Each row is a point. Any point is a mix of the corners, with weights that add up to 1. It lies inside the corners' shape when no weight is negative. Is each point inside? If not, which corners have a negative weight?

Corners:
(1): [0.26 0.40]
(2): [-0.10  0.29]
(3): [ 0.38 -0.65]
Points:
[0.05 0.02] => inside
[0.24 0.22] => inside
[0.18 0.34] => inside
[0.03 0.29] => inside
[0.07 0.48] => outside (3)
[ 0.44 -0.62] => outside (2)

Corners:
(1): [-0.20  0.09  0.29]
(2): [ 0.54 -0.28  0.45]
(3): [ 0.06 -0.25 -0.73]
(4): [-0.51 -0.19  0.43]
Points:
[-0.03 -0.02  0.30] => inside
[-0.33 -0.19  0.38] => inside
[ 0.02 -0.19 -0.47] => inside
[-0.27  0.00  0.47] => outside (3)

Corners:
(1): [-0.24  0.04 -0.19 -0.02  0.20 -0.74]
(2): [ 0.32  0.88  0.45  0.82  0.28 -0.63]
(3): [-0.26  0.21 -0.10 -0.08  0.39  0.16]
(4): [-0.12  0.57 -0.35  0.52 -0.07 -0.10]
(5): [ 0.72 -0.20 -0.02 -0.34  0.19  0.36]
(6): [ 0.10 -0.33  0.07  0.63  0.02 -0.23]
(7): [-0.36  0.61  0.48 -0.25 -0.57  0.27]
Points:
[-0.27  0.52  0.37 -0.14 -0.41  0.17] => inside
[ 0.11  0.18 -0.01  0.23  0.06  0.12] => outside (1)
[-0.04  0.22  0.25  0.09 -0.02 -0.03] => outside (4)
[ 0.14  0.02 -0.21  0.63  0.29 -0.01] => outside (1, 7)
[-0.27  0.34  0.00  0.16  0.00 -0.29] => outside (5)
[-0.17  0.34  0.04  0.48  0.05 -0.34] => outside (5)

Corners:
(1): [-0.26  0.37  0.19  0.19  0.05  0.00  0.24 -0.31]
(2): [ 0.36 -0.34  0.38  0.35  0.11 -0.21 -0.06 -0.82]
(3): [ 0.07 -0.11  0.05 -0.79 -0.08 -0.18 -0.09 -0.05]
(4): [-0.72  0.37 -0.45  0.13  0.63 -0.01 -0.32  0.65]
(5): [ 0.33 -0.39  0.01 -0.60  0.33  0.57  0.16 -0.34]
(6): [-0.40  0.21  0.42 -0.20  0.62 -0.08 -0.08  0.52]
(7): [-0.17  0.31  0.06 -0.25 -0.12  0.31 -0.55  0.25]
(8): [-0.93 -0.26  0.09  0.46 -0.29  0.84 -0.10 -0.05]
(9): [ 0.59 -0.03  0.08  0.12 -0.56 -0.15  0.04 -0.16]
Points:
[-0.22  0.07  0.49  0.55 -0.34  0.21 -0.06 -0.36] => outside (3, 4, 5)
[-0.34  0.12 -0.10 -0.08  0.17  0.08 -0.18  0.19] => inside
[-0.15 -0.04  0.24  0.13 -0.05  0.31  0.07 -0.28] => outside (3, 4)
[-0.06 -0.10  0.26 -0.06 -0.04  0.32  0.09 -0.60] => outside (4, 6, 9)

Corners:
(1): [ 0.14  0.16  0.26 -0.12 -0.77 -0.31  0.06 -0.41 -0.32  0.61  0.10]
(2): [ 0.34  0.09 -0.58 -0.20 -0.23 -0.37 -0.22  0.79  0.20  0.59 -0.31]
(3): [-0.74  0.60  0.61  0.33 -0.26  0.23  0.39 -0.01 -0.37 -0.12 -0.20]
(4): [-0.11 -0.77  0.12  0.17  0.07 -0.63 -0.60 -0.57 -0.37  0.53 -0.37]
(5): [ 0.58 -0.38  0.27  0.67  0.00  0.29 -0.14  0.45 -0.16 -0.35  0.65]
(6): [-0.74 -0.45  0.11 -0.16 -0.01 -0.19  0.42 -0.20 -0.01 -0.25 -0.61]
(7): [ 0.08 -0.19  0.25  0.52  0.07 -0.08  0.05 -0.60  0.06 -0.23 -0.37]
(8): [ 0.59 -0.20  0.00  0.29 -0.08 -0.13  0.13  0.49  0.05  0.50  0.37]
(9): [-0.40 -0.18 -0.38  0.32 -0.27 -0.04 -0.43  0.29  0.46 -0.21  0.35]
(10): [ 0.37  0.03  0.80 -0.18  0.39  0.29  0.56 -0.39 -0.22 -0.29  0.15]
(11): [ 0.15 -0.30 -0.20  0.12  0.40  0.32  0.32 -0.15 -0.24  0.05 -0.17]
(12): [-0.65  0.28  0.48  0.76 -0.66  0.53 -0.34  0.61 -0.21  0.51 -0.49]
Points:
[-0.02  0.08  0.30  0.48 -0.25  0.34  0.01  0.10 -0.15  0.05  0.16] => outside (2, 4, 6)
[-0.71  0.05  0.44  0.35  0.02  0.17  0.14 -0.19 -0.22 -0.03 -0.42] => outside (1, 2, 5)
[ 0.04 -0.29  0.15  0.17 -0.02 -0.16 -0.12 -0.11 -0.12  0.19 -0.02] => inside
[-0.10 -0.05  0.17  0.20 -0.24  0.01 -0.11  0.20 -0.17  0.35 -0.13] => outside (7)
[ 0.08 -0.06  0.22  0.09  0.00  0.09  0.14  0.08 -0.14  0.10  0.02] => outside (7)
[-0.17 -0.06 -0.06  0.48 -0.14  0.25 -0.06  0.45  0.04  0.05 -0.08] => outside (1, 4, 10)

Corners:
(1): [ 0.14 -0.31  0.35 -0.31 -0.04  0.93  0.34 -0.38 -0.24 -0.39  0.15 -0.42]
(2): [-0.33  0.08  0.71  0.01 -0.13 -0.46 -0.68  0.63 -0.45 -0.38 -0.25  0.11]
(3): [-0.31 -0.28 -0.16 -0.37  0.37 -0.46  0.34 -0.44 -0.25  0.09 -0.74 -0.14]
(4): [-0.47 -0.10 -0.18  0.64 -0.34 -0.62  0.14  0.28  0.12  0.35 -0.02 -0.09]
(5): [ 0.77  0.84  0.27 -0.16 -0.08  0.39  0.25  0.75 -0.67 -0.40  0.57  0.03]
(6): [-1.29 -0.08 -0.32 -0.05  0.08  0.52 -0.11  0.44 -0.30  0.07 -0.45 -0.52]
(7): [-0.23  0.00 -0.15  0.47  0.58 -0.49 -0.01  0.45 -0.21  0.09  0.02 -0.14]
(8): [ 0.36 -0.20  0.04 -0.37  0.26 -0.29  0.14 -0.31 -0.12  0.70  0.12 -0.64]
(9): [ 0.06 -0.76 -0.35  0.10 -0.55 -0.10  0.19 -0.86 -0.25  0.35  0.38  0.05]
(10): [ 0.29 -0.57 -0.17  0.05 -0.17 -0.93 -0.26  0.40  0.13  0.51 -0.33  0.15]
(11): [ 0.54 -0.94  0.48 -0.79 -0.28 -1.22  0.25 -0.03  0.39 -0.17  0.17  0.54]
(12): [-0.68 -0.13  0.27  0.04 -0.37  0.44  0.32  0.09 -0.09  0.11  0.23  0.67]
(13): [-0.13  0.23  0.04  0.28 -0.30  0.27 -0.51  0.04  0.17 -0.32  0.52 -0.22]
Points:
[-0.10 -0.15  0.14  0.02 -0.11  0.00 -0.01  0.05 -0.12 -0.04  0.05 -0.16] => inside
[-0.09 -0.26  0.06 -0.06 -0.19 -0.14  0.01  0.06 -0.07  0.10 -0.01  0.01] => outside (7)
[-0.01  0.07  0.22 -0.10 -0.03 -0.16 -0.03  0.29 -0.32 -0.14 -0.02 -0.01] => inside
[ 0.17 -0.05  0.18 -0.02 -0.13 -0.24  0.01  0.15 -0.11 -0.07  0.19  0.03] => outside (6)
[ 0.12 -0.11  0.22 -0.16  0.10 -0.39  0.08  0.13 -0.13 -0.08 -0.09  0.03] => outside (6, 9)
[-0.07 -0.15  0.10 -0.05 -0.14 -0.13  0.10  0.01 -0.17 -0.02  0.16  0.01] => outside (10)
[-0.08 -0.49  0.04 -0.26  0.09 -0.42 -0.11 -0.13 -0.07  0.14 -0.15 -0.25] => outside (4, 5, 12)
[-0.20 -0.12  0.09  0.03  0.06 -0.31 -0.07  0.12 -0.20 -0.02 -0.11 -0.05] => inside

Corners:
(1): [ 0.25 -0.35 -0.35 -0.30 -0.21 -0.36  0.22 -0.99 -0.44 -0.71  0.51 -0.39
  0.03  0.68  0.16 -0.34 -0.39  0.06]
(2): [ 0.31 -0.82 -0.15 -0.54 -0.05 -0.56  0.01 -0.07 -0.95 -0.38  0.89  0.21
 -0.20  0.54 -0.06  0.50 -0.50 -0.04]
(3): [ 0.10 -0.06 -0.19  0.15 -0.08  0.22  0.76 -0.17 -0.10  0.25 -0.66 -0.05
  0.01 -0.05  0.16  0.22  0.27  0.43]
(4): [-0.01  0.00  0.25  0.01  0.50  0.31 -0.45 -0.05 -0.04 -0.19 -0.26  0.24
 -0.33  0.18  0.08  0.00  0.24 -0.12]
(5): [-0.51 -0.02  0.17  0.28  0.11 -0.08  0.03  0.44  0.80 -0.22  0.22  0.04
  0.10 -0.48 -0.92 -0.42 -0.29 -0.09]
(6): [-0.49 -0.61 -0.30 -0.32  0.10  0.37  0.13 -0.12 -0.04  0.33  0.57  0.85
  0.02  0.29 -0.37 -0.15 -0.17  0.11]
(7): [-0.50  0.54  0.06  0.23 -0.49 -0.69  0.05 -0.55  0.24 -0.67  0.18 -0.15
  1.06 -0.36  0.39  0.08  0.38 -0.05]
(8): [-0.30  0.24 -0.11  0.13  0.48 -0.16 -0.65  0.12  0.57 -0.22  0.30 -0.17
 -0.70 -0.62  0.44  0.07 -0.08  0.65]
(9): [-0.75 -0.04  0.23 -0.60  0.71  0.64  0.87  0.40  1.11  0.16 -0.01  0.53
  0.64  0.07 -0.43  0.30 -0.21 -0.52]
(10): [-0.31 -0.50 -0.82 -0.07  0.45 -0.08 -0.04  0.25  0.15 -0.29  0.45 -0.15
 -0.03 -0.43 -0.20 -0.28 -0.23 -0.06]
(11): [ 0.05 -0.39  0.36  0.65  0.00  0.78  0.55 -0.15 -0.06  0.86 -0.20 -0.32
 -0.16  0.17  0.09  0.39 -0.33  0.10]
(12): [-1.03 -0.87 -0.08  0.26  0.04 -0.13 -0.03 -0.58  0.58  0.16  0.27 -0.02
  0.32  0.20  0.09  0.54  0.40  0.68]
(13): [-0.35  0.31  0.34 -0.04  0.15 -0.32  0.46 -0.08  0.47  0.00  0.14  0.18
  1.21  0.28 -0.43  0.39 -0.37  0.34]
(14): [-0.73  0.72  0.39 -0.24  0.51  0.29  0.08  0.23  0.40 -0.41  0.08 -0.15
  0.31 -0.71 -0.09 -0.42  0.70  0.25]
(15): [-0.26 -0.10 -0.05  0.82  0.64  0.21  0.64 -0.57 -0.18 -0.37  0.40  0.04
 -0.43 -0.14 -0.09 -0.89  0.16  0.03]
(16): [ 0.16  0.07 -0.05 -0.13  0.11 -0.49  0.02 -0.09  0.44  0.44  0.17 -0.26
  0.05 -0.47 -0.64 -0.06 -0.03 -0.08]
(17): [ 0.40 -0.07  0.16  0.41  0.36  0.39  0.00  0.26  0.65 -0.18  0.18  0.27
  0.04 -0.74 -0.84 -0.10 -0.16 -0.32]
(18): [ 0.38 -0.45 -0.37 -0.51  0.37 -0.18  0.12  0.35  0.30 -0.06  0.20  0.49
  0.17 -0.06  0.39 -0.44  0.25 -0.21]
(19): [ 0.22  0.05 -0.59  0.03 -0.41 -0.02 -0.02  0.35 -0.10  0.43 -0.03 -0.14
 -0.03  0.44  0.10  0.12  0.93 -0.07]
Points:
[ 0.01 -0.16 -0.07 -0.11 -0.03 -0.32  0.15 -0.35  0.01 -0.28  0.29  0.13
  0.24  0.14 -0.24 -0.24  0.12  0.02] => outside (8, 9, 10, 11)
[-0.18 -0.10 -0.07 -0.08  0.19  0.04  0.20  0.00  0.20 -0.08  0.23  0.19
  0.15 -0.05 -0.18 -0.12 -0.07 -0.05] => outside (12)
[-0.22 -0.15 -0.01  0.02  0.07  0.17  0.30 -0.23 -0.08  0.04  0.09  0.06
  0.10  0.34  0.27  0.13  0.12  0.18] => outside (5, 10, 16, 17)
[-0.24 -0.20  0.03  0.10  0.14  0.04  0.23 -0.09  0.18  0.00  0.19  0.03
  0.15  0.00 -0.12  0.07 -0.06  0.06] => inside
[-0.15 -0.11 -0.03  0.10  0.04  0.00  0.33  0.05  0.14  0.25 -0.07 -0.12
  0.25  0.08  0.06  0.13  0.28  0.02] => outside (1, 6, 8, 17)
[-0.26 -0.07 -0.03 -0.09  0.12  0.08 -0.07  0.06  0.29 -0.07  0.16 -0.01
  0.03 -0.22 -0.20  0.07  0.10  0.07] => outside (13, 15, 18)
[-0.26 -0.15 -0.13 -0.04  0.11 -0.04  0.14 -0.11  0.12  0.02  0.17  0.04
  0.09  0.04 -0.05 -0.02  0.12  0.11] => outside (17)
[-0.21 -0.04 -0.06  0.05  0.18  0.01  0.13 -0.05  0.28 -0.05  0.05  0.01
  0.05 -0.19  0.03  0.05  0.11  0.21] => inside
[-0.15 -0.09 -0.02  0.03 -0.06 -0.15  0.00 -0.19 -0.06  0.05  0.29  0.06
  0.19  0.31 -0.10 -0.06  0.26  0.02] => outside (3, 8, 9, 10, 17)
